Each row of a before or after table is a point. One or more steps were done to the points. Then noise was added and the rows were shuffled. The steps act on columns, c1 being the first. What was done? A step turns or swaps two columns, mirrors them in a line or flattens them onto one, adds a multiple of one to another, or multiplies or shifts one. Angles are multiples of 10 degrees, from the lower column toward the higher: turns from -170 to 170, lines from 10 to 170 but not 90. Use the fewest steps. Two steps may share a column if one is a turn and the other turns, adds or multiplies; they go together, in the order done. Otherwise the lowest column goes first.

Before:
[[ 16 -25  10]
 [ 24 -57  60]
 [ -1  -4   7]
 [-23  39 -17]
 [ 11 -51   9]
 [-42 -41 -18]
 [ 33  36  29]
 [-23  -1  10]
 [ 26 -51  75]
 [-33 -64  -4]]
After (10 x 3):
[[ -49  -51   38]
 [ -84   38   13]
 [ -45  -26   41]
 [ -37  -57   90]
 [ -34  -50  105]
 [-100  -42   11]
 [ -61   -3   38]
 [ -94  -65   24]
 [ -29   34   58]
 [ -84   -1   38]]
Steps: shift c1 by -60; shift c3 by 30

Before, 13 rows:
[[ 44  -1 -19  29  10   5  53  35 -13]
 [-13  20  40  45 -26 -42   3  -6 -11]
 [-23 -47 -19  31  13 -13  19  25 -19]
 [-22  56  45 -23 -12 -48 -38 -38  -1]
 [ -6  16  35  -4  45  19  87  34  43]
 [ 16  43  82 -14  23 -16  25  34 -28]
 [ 20  -5 -48 -18 -36  -5 -15  93  33]
 [-27   7 -75   8  19  -8  12  23  14]
 [  6  48   7  72 -27  11  55 -19 -62]
 [ 13  31  10  -6 -32  31 -28  57  -3]
 [ 25  22   7  -7 -16 -57  12  71 -22]
 [ 44  24  16  -8  22  13  19  15  36]
 [ -5 -23 -89   3 -71   0  10  -5 -22]]
After:
[[-21  53  49 -28 -13 -47 -37 -42   2]
 [ 29  26   4  -9 -19 -59  12  68 -20]
 [ -8  19  35  -5  48  18  87  33  43]
 [ 44  24  20 -12  20  11  19  19  35]
 [-11  19  37  53 -30 -41   5  -8  -9]
 [ 13  28  10  -9 -30  32 -28  63  -2]
 [ -9 -20 -86   0 -73   1  10  -2 -22]
 [  2  50   9  98 -27  13  52 -20 -63]
 [-22 -46 -16  42  13 -13  21  24 -17]
 [-27   6 -70   9  22  -8  12  30  13]
 [ 44   0 -20  40   9   4  54  38 -11]
 [ 20  -3 -50 -25 -39  -4 -13  95  32]
 [ 13  48  79 -19  21 -19  25  34 -30]]
Steps: multiply c4 by 1.3

Before (13 x 14):
[[ -45   -5  -48   19  -24  -13  -16  -39   40    8  -22   21   28   -9]
 [  -3  -34    7  -29    1  -13   25   39  -69   -7  -36  -28  -15   -7]
 [ -20  -29  -35   16   15   52   26   35   44    5  -60   11  -13   21]
 [   8  -27  -18   -3  -69   -5  -32   30   41   20  -14   25   38  -27]
 [  10  -29   63   12    0  -26  -26  -45   42    4  -29   33   15  -17]
 [ -59   11  -13    2  -12  -25    3   37  -21   18  -46   -3  -79  -10]
 [  11  -19   74   12  -11  -29  -12   20   42    3  -12  -65   14   -6]
 [   8   26   12  -25    4   -9   -6   23  -16   28  -27   15   25  -18]
 [ -43  -25   21   -2  -83  -25   22   17   43  -19  -36   23   37   15]
 [  23   57  -23   10   -2   22  -84  -46  -53   -9  -22  -11   -1  -20]
 [  17  -13   12 -121  -24  -11   17   16    4   60  -52  -16    4   37]
 [ -13    0  -35   12   22   51  -92   24   -1   -8   -1   23   36   -9]
 [   9   -6   -4  -33  -56  -23   -6    8   42  -23   18   28   32   -8]]
After, 13 rows:
[[ -44  -23   20   -5   63  -60   20   18   47  -21  -38   22   33  -11]
 [ -21  -28  -33   18  -51  -16   27   32   45    8  -29   10   26  -28]
 [ -15    1  -34   11  -52   -6  -90   23    1   -8  -20   24   17  -45]
 [   4   29   11  -28    9    7   -2   22  -21   25  -27   13   22  -51]
 [   9   -5   -5  -36   48  -35   -7    7   47  -23   -7   26    6  -19]
 [ -59    8  -15    5   30    0    1   37  -21   16   12   -5  -11  -64]
 [  11  -27   63   17   23   12  -23  -49   43    0  -27   33   20   51]
 [   7  -22   71   14   29    6  -13   19   44    5  -14  -65   11  -32]
 [  21   56  -20   12  -19  -11  -85  -44  -52  -10  -11  -10   10   43]
 [   9  -29  -20   -4   41  -58  -34   30   36   19  -25   27   19  -73]
 [ -45   -6  -44   19   25  -18  -17  -39   40    9  -26   21   23   53]
 [  18  -11   10 -119   19  -15   15   19    6   62  -33  -14   28   15]
 [   0  -29    6  -29   13    4   28   37  -70   -9  -11  -28   14  -63]]
Steps: turn c5 and c6 by 120 degrees; add -1.5 times c8 to c14; flatten c11 and c13 onto the line at 140 degrees

Before, 10 rows:
[[  1 -11   4 -16  -9 -32   0  -1 -26  -9  -8 -11  -2   0 -46  -6 -12  17
  -44  16  -9 -29  15   8   8 -36  -1 -17 -16  -1  -2   2]
 [  2  35   4  19  13  -9 -30  -6 -21  16 -12   1  -3  12 -11 -10  -3  -8
   -6   9 -13   1   7  10   6  -3  27 -14  43  22  -4   7]
 [ 22 -13   2 -17   5  10 -12   0  24   6   9   7  -5  -4   1  -5  -7  -4
    6  11   7   7   7 -17 -15  -1  22 -20  13   5   3   7]
 [ 24  -1  17 -11  33  12 -24  -4  13  22   7  32  -6   6   7  20  -7  -3
  -17   3 -10 -24  15  24   6   8   0 -11  -9   2   2   8]
 [  3 -18  19  25  -5  11   2   5  21  -7  14   1   5  -4   5  -5  -8  -7
   -6  10 -19 -11  -2  32  10   7   7  18  19  -1 -26 -28]
 [  0  -5  13  25 -11  12 -27  -1  24   0  54  -2   7   9   7 -12 -25   3
   -1  13   5   3   2 -17  11 -35  -1  15 -16   0 -13   7]
 [ -1   0  43 -16 -17  18 -20  -9   4 -13  20   6  -7  -7  -3  19 -19  -5
    6  14  -3  -4  17 -21  11   4  24   8   2   6   7   5]
 [ 22   4  15  10  -2  16 -19  10  10 -10  15  -5  28   4   3 -14  -3   4
   -6  17  11   5  10   0  -4   8  -5   4  17  12 -26   1]
 [  3 -17  12 -15 -11  12  -6  -8  -3 -16  -8  -8  36   8   6   0 -14  -6
   -7  -3  -3 -13   7  21 -78   8   3  16 -16  -2  10   6]
 [ -3 -16   6  13 -16  -1 -11  18 -48  39  -2 -12  -5  -3   9   2  -8  -4
    7 -42   6   6  -8 -13  13  -2   6 -12 -17   4   6  -6]]
After (10 x 32):
[[  22    4   16   10   -2    4  -20   10   26  -10   14   -5   29    5
    17  -16   -4    2   -3   16   -1    4   13    0   -5    8   -5    3
    16   11  -26    0]
 [  -2   -6   14   25  -11    7  -28   -1   60   -1   54   -2    5    8
    12  -12  -24    3   -7   13    1    3    7  -15   12  -35   -2   18
   -16   -1  -13    6]
 [  -1   -1   43  -16  -15   -2  -19   -8   10  -13   21    7   -7   -7
    16   20  -18   -4    4   13  -16   -5    6  -21   14    2   25    6
     3    5    6    6]
 [   2  -17   14  -13  -10    7   -6   -8   -7  -16   -9   -8   36    9
    14    0  -14   -5    4   -3   -8  -11    0   19  -78    8    5   16
   -15   -3    9    6]
 [  -3  -16    7   11  -15    8  -12   19 -120   38   -2  -13   -6   -3
    -1    2   -8   -4   -2  -43   11    6    1  -13   15   -5    8  -13
   -18    3    5   -4]
 [   1   36    4   19   13  -11  -30   -7  -52   15  -11    3   -5   11
   -10  -12   -1   -9   -3   11  -12    2   -6   11    7   -4   28  -16
    43   23   -3    8]
 [   3  -17   19   26   -5    6    4    6   52   -8   13    1    4   -3
    10   -6   -8   -7   -6   10   -8  -11  -19   31   10    6    8   19
    19    0  -27  -26]
 [   1  -12    4   -6   -7  -45    1    1  -64  -10   -8  -12   -3    0
   -31   -6  -11   17    2   15  -20  -30   -2    9   10  -36   -1  -19
   -17   -2   -1    0]
 [  23   -1   15   -8   35    7  -24   -4   33   23    8   34   -5    6
    12   21   -7   -2    3    2  -19  -24   -2   22    6   10    1  -11
   -10    3    3    9]
 [  20  -14    2  -18    5    1  -11   -2   59    6   10    7   -6   -5
     9   -3   -7   -3    5   10   -3    9   11  -19  -14   -1   23  -19
    14    4    2    8]]
Steps: flatten c4 and c19 onto the line at 170 degrees; swap c6 and c15; multiply c9 by 2.5; turn c21 and c23 by 60 degrees

Before, 10 rows:
[[ -22   41  -26   61  -31    0  -26  -49   19   -6  -18  -13   11   -4
   -20   38  -81   35  -22   46   13  -21   16   11    0   -6  -15   37
    45   39  -30  -39  -33    5  -11   22  -15   -9    1   13  -26  -33
    28   -4   27   36  -33    0  -63  -24   40  -28  -21   23   40  -26
    49  -36   49  -14    0   -3  -80   21]
 [ -45   33  -53    7  -35   17  -30  -17   27    3    3  -28   44  -43
     5   12   -6   76  -32   60  -11  -26   10  -13    0    4    6   -4
    11  -14  -16  -50    8  -58    3   45  -39   19   24    2  -38  -13
    16  -15   17   42   54  -32  -28    1   13  -13  -11   62  -30   28
    -1   23   17  -27    4   19  -26   20]
 [ -14  -57   17  -11  -24  -26  -15   50  -16    5  -10   45  -44   99
    65   14  -31  -25   95  -32    8   27    4   29  -28  -26   20   24
    79  -10   66    5   73   58   63   -4   47  -10   -9   53   29   40
   -22    1   -1  -18  -38   37   -6  -30   70   16  -32   -9   10   27
    13  -28   23  -19   20  -37   14  -10]
 [ -44   82  -42   49   23   32  -32   43   30   41   48  -73    4   -9
   -18   37   -3   32   29   34   33  -30  -13  -29   18   -2  -27  -17
   -14  -20    1  -11   19  -45   19   -3  -36   27    2  -15  -25  -13
    23  -61   29   -2   41  -23   17   14  -10    4   26   67  -68   65
   -25  -13    6   12  -66  -20  -43   42]
 [-105   27   -3   13   32  -20    4   45   11   15   23   45  -44   19
   -32   15   17  -44   21  -10   57   56   36   -5  -60   38   27  -50
    -2   15   36   40   22   10   95  -47   35   32   33   -7  -18   16
   -35  -21  -65  -60  -17   -3   23    8   -9   17  -10  -40  -22   65
   -48  -27  -18   36  -70    6   39  -22]
 [ -91   11   23   45   14  -11   40  -25   18   53   60   33  -69   28
   -48   48   30  -24   13  -35   66   79   23   34  -22  -11   16  -36
   -20  -14   58   34   47  -31   42  -41   48    5   13   17    9    4
   -14  -30  -61  -37   10    7   65    1   -9   74  -16  -19  -52   30
   -58  -32  -13   48  -47   17   42  -24]
 [ -79   57   46   27  -12  -19   11   42    7   33   56   74  -41    9
   -19   40   63  -51   56  -43   27   29  -10   17  -40   -8   33  -15
   -17  -14   47   39   31  -13   50  -30   10   29    5    9  -15  -15
   -23   -3  -86  -31  -31   35   17    0   33   30    4   -4  -52   45
   -46  -59  -57   63  -32    9   49   14]
 [   5   66  -53  -23  -24  -39  -32  -47   17  -31  -13  -35   28  -20
    -4   -1  -42   38    8   29   12   -9    4  -15  -17  -64  -36    2
    59   31  -24  -34  -55  -16  -27   46   -3  -11   14  -22    6    6
    22   -7   61   46    8    5  -23  -24   28   -7  -47    7   17   13
    37  -38    0  -33   26  -17  -77    7]
 [  19   25  -24   29   -6   -6  -21  -26   19  -45  -23  -46   -4  -17
   -10  -29  -40   27   15    7   -8  -23   17    6  -75  -52    2   22
    44    4    9    3  -27    7   13  -24    3  -52  -19    8   -9  -30
    28   20    2   48    0   -8  -52  -32   71    1  -53   11   22   -5
    32    5   61  -18   18  -16  -48    3]
 [ -43  -19   -6   11   22  -57  -14  -33    9  -41  -12   15   21  -15
    15  -22  -59   44   25  -19  -14    2   30    9  -42  -62  -38   57
    44   55  -32  -18  -30   52  -21   39   42  -28  -27    0    8    6
    48   15   10   19   26   24  -89  -63   83    5   -6   19   59  -23
    51   -6   51  -37   10  -30  -57   -7]]
After (10 x 64):
[[-104   27   -3   10   30  -21    6  -37   12   31   25   45  -45   18
   -33   15   18  -43   18   -9   57   54   36   -5   28   41   16  -49
    -2   10   36   40   21    6   94  -44   35   29   32   -9  -17   16
   -36  -23  -65  -60  -17   -4   20    7   -9   17  -11  -66  -28   64
   -49  -28  -21   27  -70    8   38  -21]
 [ -78   57   45   27  -10  -17   14  -49    7   22   54   75  -41    7
   -21   39   66  -54   56  -42   26   33  -12   16   -4   -7   32  -16
   -16   -9   48   42   27  -10   50  -30   11   29    6    9  -12  -14
   -26   -4  -84  -31  -35   37   17    0   35   29    7  -41  -57   49
   -48  -60  -56   54  -35   10   48   13]
 [ -43   82  -42   50   25   32  -30  -58   30   20   47  -71    3   -8
   -16   38   -2   33   31   36   31  -28  -11  -30  -64   -2   22  -17
   -15  -13    1  -13   18  -44   19   -3  -38   27    3  -13  -26  -16
    24  -57   30   -2   43  -24   17   12  -11    2   27   30  -36   67
   -25  -11    5    3  -63  -18  -43   43]
 [ -23   43  -27   58  -29    1  -24   30   19  -37  -20  -12   11   -6
   -20   38  -83   36  -22   43   12  -23   15   12  -23   -8  -22   36
    45   28  -29  -41  -34    6  -10   24  -14  -12    0   15  -28  -33
    28   -6   27   37  -36   -1  -64  -24   40  -28  -20    5   39  -27
    48  -34   51  -24   -1   -3  -80   22]
 [ -92   11   24   44   17  -11   41  -33   20  -48   59   36  -72   28
   -49   49   30  -23   14  -36   69   80   23   34   14  -10   25  -38
   -20  -12   56   35   48  -32   40  -42   49    7   13   18    8    3
   -10  -28  -63  -36    7    5   63    0   -7   75  -17  -25  -48   26
   -59  -31  -13   40  -49   20   41  -24]
 [ -39  -20   -5   11   22  -56  -13   55    9   -9  -15   14   20  -17
    12  -21  -60   46   26  -21  -15    3   28    8  -23  -62  -34   58
    46   37  -32  -21  -28   53  -24   38   43  -28  -25   -1   10    4
    51   15   10   17   25   24  -88  -62   87    2   -7  -37   60  -23
    53   -9   48  -47   11  -29  -55   -8]
 [  21   25  -22   32   -6   -7  -24   50   18   -4  -24  -44   -6  -18
   -11  -27  -44   27   16    4   -9  -22   18    8  -25  -51  -10   24
    46    3    9    5  -29    9   12  -26    5  -50  -17    7   -9  -30
    27   18   -2   47   -2  -11  -51  -31   70    1  -50  -73   16   -3
    32    5   64  -28   18  -13  -47    3]
 [   7   67  -55  -25  -25  -38  -31   51   15  -26  -17  -34   27  -19
     0   -2  -43   36    8   29   13   -5    4  -16   -9  -61  -15    3
    58   21  -25  -31  -54  -18  -27   46   -5  -11   15  -22    2    7
    22   -6   59   45    7    3  -25  -24   27   -9  -46  -15   30   15
    40  -40    0  -45   25  -16  -78    7]
 [ -13  -60   17   -7  -25  -27  -14  -29  -16   44  -10   45  -44   99
    66   13  -35  -25   93  -32    9   30    1   28    6  -27    1   22
    79   -8   66    5   72   58   64   -4   51   -6   -9   52   30   39
   -24    2   -2  -15  -38   35   -7  -29   70   17  -33  -27   -4   26
    18  -23   23  -31   16  -34   16  -10]
 [ -46   30  -51    8  -31   15  -32    6   28  -17    4  -26   42  -41
     9   11   -4   77  -33   63   -8  -25   13  -16  -63    5   13   -4
     9  -12  -17  -53   12  -57    5   47  -42   18   22    1  -36  -17
    15  -17   15   45   55  -31  -26    0   14  -11  -11   11  -28   27
    -2   23   16  -34    3   19  -27   22]]
Steps: turn c8 and c10 by 120 degrees; turn c25 and c54 by 80 degrees; flatten c27 and c55 onto the line at 120 degrees; multiply c30 by 0.7; shift c60 by -10

Before, 14 rows:
[[ 41  26  23 -45  33  13  52  20  25   3  47 -25  33 -24 -17  59 -17   5
   26   6  42 -13 -36 -16 -32  26  82  11 -29 -23 -22 -60 -12 -12  34  -7
  -31  51  19  11 -35  10  -8  -7  -1 -41 -40 -37  30  39  39 -23 -56 -46
  -20 -20  37 -31  61   1  15  46 -43  45]
 [-24  -2  37 -90  28 -36  -1   5  37 -19 -38  -7  46 -57 -36 -11   6  15
   19  42 -40   1  48 -59 -50 -10  36 -25 -40 -46  23 -11 -17 -49  41 -43
   60 -32 -31  15 -33  20 -25  28  52  31  19  10  -8  42 -44 -31  43 -48
   28 -19  32  18  -7 -43  -1  -8  38 -20]
 [-30   4  53 -87  51 -68 -27 -25   0  42 -21  62  19 -14 -28 -20  51 -14
  -13 -19  27 -10  25 -10 -30 -34 -12 -30 -35 -33   6  17   5   3 -14 -57
   37  -3 -38  -7  48  46 -32  18 -15 -29  57  23 -24  13  31 -10  -9 -30
   50  32 -30 -14   8   2 -62 -17  -5  27]
 [ 20  51 -15 -66  44 -42 -43  40 -13 -21  60   8 -33  -6  19  54  10 -71
   61 -38   2  55   0  37   9 -26  50  -8  -3  53 -28  11  32  15 -31 -65
   54 -47  -2   2 -31 -54 -54  30 -31  -6  56  63 -36  43 -36  23 -17 -32
  -21  34  24  -6   7   1   3 -37 -52  -1]
 [-24  18  83   2 -54  40 -28 -60 -34  -4 -34  37 -34  26 -29 -43  28 -57
   -4 -49 -12 -12 -41 -54 -50 -52  64  22 -60  37   5 -36  63   0 -65  18
    1 -24 -42  71 -35 -10  37  39   7  -4  69 -29 -28  -5  -6  21  14 -52
   24  12 -20  34   0 -28 -69  19  15 -28]
 [ 28  64  26 -85 -54   0 -50  23  -3  31 -20  56 -22 -61  26 -27  24  23
  -30 -60  19 -37 -31   4  32   5 -29  12  24 -16 -37  35 -39  31 -34 -60
   -2 -22  42  10 -13 -21  25 -52  31  15  -7   7 -13 -10  64  20  47 -37
  -10 -26  -8  52 -33 -12 -22  46 -46  15]
 [-31  66  32 -54   4 -68  27   4  26 -18 -32 -41  32 -56  42   6  46 -23
  -34  23 -10  45  -3 -58  41  31 -32   4 -12 -48 -29 -11  10  -1   6   8
  -21  10 -35  33 -55  32  23   0 -18 -56  59 -28 -21  48  49  37  22  21
  -65 -37 -13 -25   8 -30   7 -52  26  66]
 [ 50  19 -14 -69  45  -9 -22 -63 -45  -2  -6 -44  31  16  28 -36   0  -3
   59  50  -3 -45  17 -35  -4  31  -8  46   8 -24  42 -46  20  34 -19  15
   -1 -25  40  -4 -39  15  -8 -24  22 -25   4  16 -30 -14  66 -15  -2  43
   14  33   2 -31  18  32 -62  -3  40 -29]
 [-21  29  11 -18  34 -34  25  39  18 -29 -21 -41  53  36  -5  46  42 -14
   35 -35  16  51  12  10 -22 -25  67  24  26 -11  -8  51  50  27  37 -68
   57  54  39 -34  37  37 -46 -46 -21  -6 -16  21  24  49  31 -54 -11   1
  -41  44 -13  12  76   1  36 -16 -15  42]
 [-41 -37 -11  13  41 -39  39   2  50  31 -39  50   1 -28 -22   1  31 -21
   18   5  50   6 -20 -30  -6 -11 -22 -23  56   2 -55 -36 -45 -31 -33 -67
    8  15  51  46  12   2 -36 -45 -15  15  -2  46 -13  39  31  -6  19 -46
  -61  18 -39  58 -30  49  -4 -46   0  35]
 [ -5 -24  -7 -77 -39 -18 -29 -28  46  22   7  64 -16 -31 -52 -57 -63  30
   26 -16  11  13 -45  20   1   7  57  16  46  24  -5 -19 -47 -20 -42 -24
    5  -5  26   6  19  44  12   8  -7 -55  53  28  17 -57  -7  30 -47 -56
  -26   0 -58 -44 -19  -2  -2   2  22  -9]
 [ 27  61  -2 -36   0 -55 -38 -26  69 -41   1 -28 -13 -70 -25  36 -34  11
   53 -30  42   7  22   9  11 -21  19 -47  24 -20 -48 -30  -1  -5 -41 -24
  -24  37  42 -30  35  -5 -66 -34  55 -69 -12 -32  31  -1   8 -67 -25   1
  -22   1  43 -43  60  34 -18  11 -35  -9]
 [ 51 -31  13   8 -29  31 -34   6 -33  -1   2  12  58 -28   9 -29 -31 -33
  -15   3  30  33   9 -48  44 -64 -24 -11 -14 -14 -57  49 -10  19  37  12
   37 -46 -11   1  -2 -47  -2  26 -19  31  -1  31 -63  44 -12   9  25  18
  -24 -27  -8  48 -10  37  -1 -19 -54  17]
 [ 30 -25  -4  23 -51  28  49  -1 -45  40 -14 -32 -35  22 -20 -43  -1 -20
   36 -16 -14 -24   0 -39  60 -27  -7   7   0 -29  30 -33  34 -66  43 -68
  -23 -40 -48 -15  11  -7 -73  46  -7  -3 -38   1 -10  34  19  28  43  -6
  -65 -52 -62  41   0  18   4 -15 -57   1]]
After (14 x 64):
[[  32   60   -7  -36    3  -56  -42  -24   70  -30    0  -24   25  -62
   -26   39  -34    9   60  -33   42  -14   19   16   15  -16   17  -51
    26  -22  -43   -8    4   -9  -39  -25  -38   34   39  -35   40    3
   -58  -43   56  -70  -10  -27   34    3   21  -66  -21    0  -21   -1
   -32  -43   57   36  -23   18  -37  -14]
 [ -25   32   12  -16   40  -45   22   43   14  -31  -18  -43   56   38
    -6   43   47   -8   26  -31   16   31    9    7  -12  -21   66   23
    29   -3   -5  -43   49   30   38  -51   65   60   34  -33   35   35
   -52  -43  -21   -2  -14   22   27   52   50  -58  -11   -3  -50   49
    19   15   84    2   31  -14   -8   43]
 [  -2  -16   -6  -76  -38  -15  -24  -26   43   21    6   69   64  -35
   -50  -53  -71   29   27  -17    6   -7  -40   22    2    5   59   19
    49   25   -5  -23  -44  -25  -43  -10   -1   -8   23   10   22   50
    11    1   -1  -48   50   29   21  -62   14   30  -42  -58  -20   -1
   -52  -44  -14   -2   -2   -3   21   -6]
 [ -27    4   35  -89   26  -41    0   -2   34  -15  -40   -5  101  -57
   -35   -8   11   16   16   45  -33  -39   51  -61  -46  -12   37  -24
   -33  -48   22  -13  -16  -49   40    0   51  -35  -31   20  -35   20
   -34   29   55   29   17    7  -10   35    6  -21   36  -47   26  -27
   -47   23  -13  -41    6   -6   37  -16]
 [  22   48  -16  -68   40  -37  -41   39  -17  -16   61   10  -58  -10
    24   57   11  -71   64  -35    0   -2   -2   41    6  -23   43   -8
     3   56  -33  -66   31   15  -34  -23   54  -43   -1    2  -27  -59
   -49   29  -35    1   56   62  -29   46   12   24  -20  -36  -14   32
    68    1    7    8   -4  -31  -44   -1]
 [  33  -24   -5   26  -53   30   48   -3  -50   36  -13  -29   -4   16
   -17  -42    3  -20   38  -13   -7  -19   -1  -37   56  -29    1   12
     4  -30   30   21   34  -62   45  -55  -42  -43  -54  -11    5  -12
   -74   48   -6   -6  -41   -1   -8   39   40   33   42   -7  -61  -63
   -52   38    4   15    8  -23  -53   -1]
 [  28   70   28 -100  -60   -4  -58   27   -3   30  -21   49  -58  -66
    24  -35   21   23  -28  -59   25   19  -25    2   28    7  -33   10
    27  -10  -41   44  -38   33  -32  -63   19  -18   40   12  -10  -22
    19  -52   33   13   -3    7  -18   -5   52   16   47  -42   -6  -26
   -49   58  -22  -14  -25   45  -46   21]
 [  52   17  -16  -65   49  -11  -30  -70  -49    0  -10  -52  -17   19
    29  -40   -3    0   55   55    4  -54   18  -39   -3   26   -4   42
    14  -16   35   27   25   32  -11  -19  -28  -22   32  -14  -44   15
    -7  -28   24  -31   11   15  -34  -16   18  -14  -15   41   11   34
   -28  -32   15   34  -60    3   39  -29]
 [ -23   26   86   -2  -47   37  -35  -60  -35   -6  -32   38   10   23
   -30  -36   20  -56   -3  -45  -13  -30  -46  -46  -53  -49   68   25
   -63   41    5    2   70    3  -63   11  -27  -25  -40   74  -31  -11
    31   33    4   -6   59  -36  -25   -6  -14   16    8  -52   28   10
   -25   33   -6  -25  -77   17   14  -33]
 [  50  -27   14    4  -25   30  -29   -1  -33   -9   -2   17   49  -25
     7  -27  -36  -34   -9    4   26   32   11  -50   43  -59  -19  -15
   -25  -17  -55  -30  -12   17   33   20   62  -44   -9    7    1  -47
     1   31  -21   31   -6   31  -58   42   -4   18   24   28  -36  -24
    20   48  -14   37    2  -14  -50   24]
 [  39   22   22  -43   29   13   46   19   25   -1   39  -27   65  -16
   -20   63   -9    7   26    4   52  -40  -31  -19  -38   28   78    5
   -25  -24  -23   -2   -8  -10   40  -25  -53   49   19   22  -37    6
    -5   -8    4  -40  -38  -33   23   36   24  -21  -65  -45  -20  -15
    38  -34   56   -3    9   45  -45   55]
 [ -44  -38  -15   16   40  -39   46    2   52   36  -44   50   40  -18
   -17    6   28  -17   27    4   59  -37  -23  -31   -1   -7  -22  -30
    55    1  -61  -14  -45  -26  -41  -49  -25   17   52   51    5    7
   -38  -49  -19   18   -2   48   -9   27   41   -6   18  -46  -61   17
   -16   59  -22   51  -12  -47   -3   36]
 [ -35   72   29  -52    5  -63   26    0   29  -10  -29  -42  -39  -60
    42    2   41  -26  -31   18  -14   13   -2  -56   40   31  -30    4
   -12  -49  -32  -41    4    3    3  -21  -25   18  -32   34  -53   36
    20   -2  -24  -58   56  -36  -20   55   17   44   24   29  -61  -42
    20  -22    8  -31    2  -55   28   67]
 [ -27    5   52  -86   44  -68  -29  -34   -6   40  -24   58   66  -22
   -29  -23   46  -14  -11  -20   30   -8   28  -13  -31  -29  -12  -32
   -33  -35    3    7    0    6  -11  -45   40   -6  -47  -10   57   45
   -31   20  -15  -28   60   23  -25   11   43  -15  -17  -32   51   29
    -9   -9   16    1  -56  -10   -5   33]]
Steps: add -1.5 times c15 to c13; turn c32 and c37 by 30 degrees; turn c22 and c32 by -70 degrees; flatten c36 and c51 onto the line at 140 degrees; add -1.5 times c45 to c57
